Every row gives one point. To make a cloud, some directions were put in groups of two or more. Within a group, all points are equally far from the middle, so they leave a hole (a ring in 2 directions, a hollow ball in 3). The other directions are filled evenly. Then the cloud was stretched, turned, moved and blurred a little. How many holes are there, and how many directions does each take, smallest first?
In the rows, zero is written as 128.

Cloud, 19 rows:
[[110 135  72]
 [159 125 157]
 [160 114 143]
 [133  90 160]
 [174  88 164]
 [123 168 153]
 [ 92 116 101]
 [123 109  69]
 [116 146 110]
 [117  85 142]
 [158 103 121]
 [173 176  98]
 [169 149 115]
 [171 163 124]
 [108  88 128]
 [143 162 182]
 [132 141 146]
 [173 117 176]
 [154 110 176]]
Holes: 0

Cloud (32 x 4):
[[156 138  85 117]
 [164 118 117  82]
 [150  72 169 152]
 [176 106 129 108]
 [107 130 145 135]
 [118  91 155  94]
 [104  59 171 120]
 [125  77 141 137]
 [104 110 188 100]
 [ 95 113 125 149]
 [140 135 160  57]
 [177 126 165 125]
 [115 124 162 145]
 [137  75 156  80]
 [132 133 158  91]
 [148 159 103  66]
 [107  89 125 173]
 [126 162 162 136]
 [150 141 166 115]
 [166 116 166 101]
 [150  67 156  80]
 [145  92 155 127]
 [110 104 193 168]
 [136 114 122  91]
 [169 156 119 146]
 [153 157 155  77]
 [ 99  97 172 135]
 [169 111 153 148]
 [109 168 181 148]
 [134 119 133 120]
 [101 145 162 102]
 [108 119 156 130]]
Holes: 0

Cloud, 50 rows:
[[ 93 150 179 118 140 187]
 [139 161  86  85 148 123]
 [118 151 111 111 108 157]
 [197 130  87 185 153 194]
 [111 116 126 128 118 119]
 [139 115  76 100 163 140]
 [ 80 151 149 103 136 137]
 [182  93 158 152 142 145]
 [156 138 116 141 111 151]
 [110 126 141 189 124 169]
 [113 197 150 118 159 131]
 [170 155 163  88 150 131]
 [ 95 149 103  83 109 156]
 [170 142 128 194 182 169]
 [120 145  97  92  93 118]
 [137 121 145 177 128 133]
 [182 164 174 119 141 142]
 [144 112 139  95 138 111]
 [142 110 108 132 158  95]
 [111 154 162 101 157 146]
 [144  68 152 133 100  99]
 [119 165  92 182 100 118]
 [164 100 112 143  89 185]
 [125 161 171 155 120 140]
 [122 153 135 145 165 123]
 [108 152 187 105 146 174]
 [158 148 167 155 126  84]
 [143 142 158  94 119 162]
 [ 84 113 134 116 158 103]
 [132 118 146  86 134 179]
 [ 67 142 170 102 178 171]
 [163 104 148 130 140 101]
 [184 144  97 193 155 140]
 [152 129  66 140 167 164]
 [124 184 147 137 143 188]
 [137 152 106 143 103 155]
 [ 88 121 155  87 109  92]
 [136  93 167 127 105 122]
 [147 139 161  81 186 138]
 [139 154 171 139 111 123]
 [125 186 176 124 191 161]
 [112 145 146 192 167 134]
 [116 177  74 148 140 136]
 [133 128 100 169  96 101]
 [138 141 153 145 164 147]
 [ 78 146 154 145 145 182]
 [146  96  86 140 141 149]
 [171  96  81 120 127 185]
 [121 100 156 106 126 142]
 [138  92 146 135 176 107]]
Holes: 0

Cloud (80 x 8):
[[149 174 145 134 135 163 161 147]
 [159 126 107 162 121 105 127  73]
 [ 97  87 148 154 119  98  84 100]
 [169 118 116 147 112 114 183 118]
 [ 77 146 156 167 140 104  88  88]
 [115 167 181 132 112 100 172 148]
 [ 91 164 164 166 101 115 143 149]
 [135  99 141 156 141 178 166 100]
 [114 189 103  94 128 157 146 143]
 [ 86 103 182 138 145 104 157 150]
 [114 129 175  69 125 148 128 117]
 [123 117 166  76 127 172 124  92]
 [164 120 163 149 115  77 153 132]
 [160 135 136 173 148 135 121 156]
 [ 79 137 169 138 133 133  76 101]
 [ 72 137 134 112 158 155 158 159]
 [122 150 100 150 110 143  78  77]
 [ 94 145  80  95 164  99 122 136]
 [143 175 165 109 153 125 152  69]
 [ 99  84 103 127 161 143  95 113]
 [123  96  97 114 123 150  92 124]
 [ 79 103 128 117 126 173 197 100]
 [108 101  60 111 125 134 120  96]
 [ 82 118  95  81 155 139 118 137]
 [135  99 146  85 103 150 170 114]
 [109  93 188 146 108 118 142 127]
 [115 144 121 135  81 173 113 114]
 [ 78 128 174 135 153 116  98 161]
 [ 96 171 112 144 103  76 124 112]
 [161 121 120  82 101 118 129 129]
 [ 81 165 143 111 129 128  83 135]
 [131 166  76 123  85 103 164 151]
 [113 145 133 205 118 140 138  93]
 [102 152 109 168 125 183 107  98]
 [ 84 134 107 196 112 106 167 166]
 [161 177 154 109 116 130 170 129]
 [115 178  79  99 119 152 141 141]
 [ 62  98 145 158 154 100 113 127]
 [141 108 146 195 122 108 119 118]
 [110 103 128 114 182 111  88  79]
 [105 102 173  94 120 132 170  77]
 [ 68  97 123 140 128  77 128  88]
 [ 81 121 162 102 164 152 173  90]
 [116 102 136  89 104  95 137  78]
 [107 177 104 130 116  83  93 137]
 [ 65  89  99 124 120 161 119 121]
 [106 175 126  89 174 123 130 151]
 [113 121  97 191  98 131 111 129]
 [ 80 162 139 181 108 152 137  89]
 [138 156 155 159  80 101 168 144]
 [119 186 105 130 162 141 105 117]
 [118 126  80 186 152 115 139 162]
 [111 100 111 139 134 183 137 150]
 [119 103  79 101 104 143 126 165]
 [144 137  66 143 151 119 145 159]
 [ 86 155  90 176 101  94 137 132]
 [ 98 116 180 141 142  84 156 114]
 [130 116  81 146  98 111 191 109]
 [143 100 144 183 146 139 122 101]
 [114 109 187 134 106 118 150  82]
 [ 81  84 129 132 144 169 136 137]
 [ 77  86 119 156 139 180 144 110]
 [ 92  89 111 189 120 162 143 109]
 [144 162 137 150 137  57 117 125]
 [108  98 127  92 142 183 172 106]
 [ 88 180 115 126 125 139  95 140]
 [121  94  71 108 131 121 132  69]
 [131 132 190 136 123  77 158 138]
 [ 85  93 145 159 161  94 162 144]
 [ 55 111  83 105 119 135 119 101]
 [112 137  76 180 148 121 159  72]
 [168 169 155 124 135 133 163 116]
 [130 138  93 157  93 127 188  77]
 [ 82 163 110 121 108  79 149 104]
 [122 146  73 172 121  82 162 139]
 [ 46 120 102 167 126 118 140  91]
 [128  81 116 148 125  90 187 135]
 [ 92 119 176  89 138 137 171  83]
 [164 144 140  99 139 129  97 154]
 [130 100 121 176 151 167 152 105]]
Holes: 2 (3, 4)
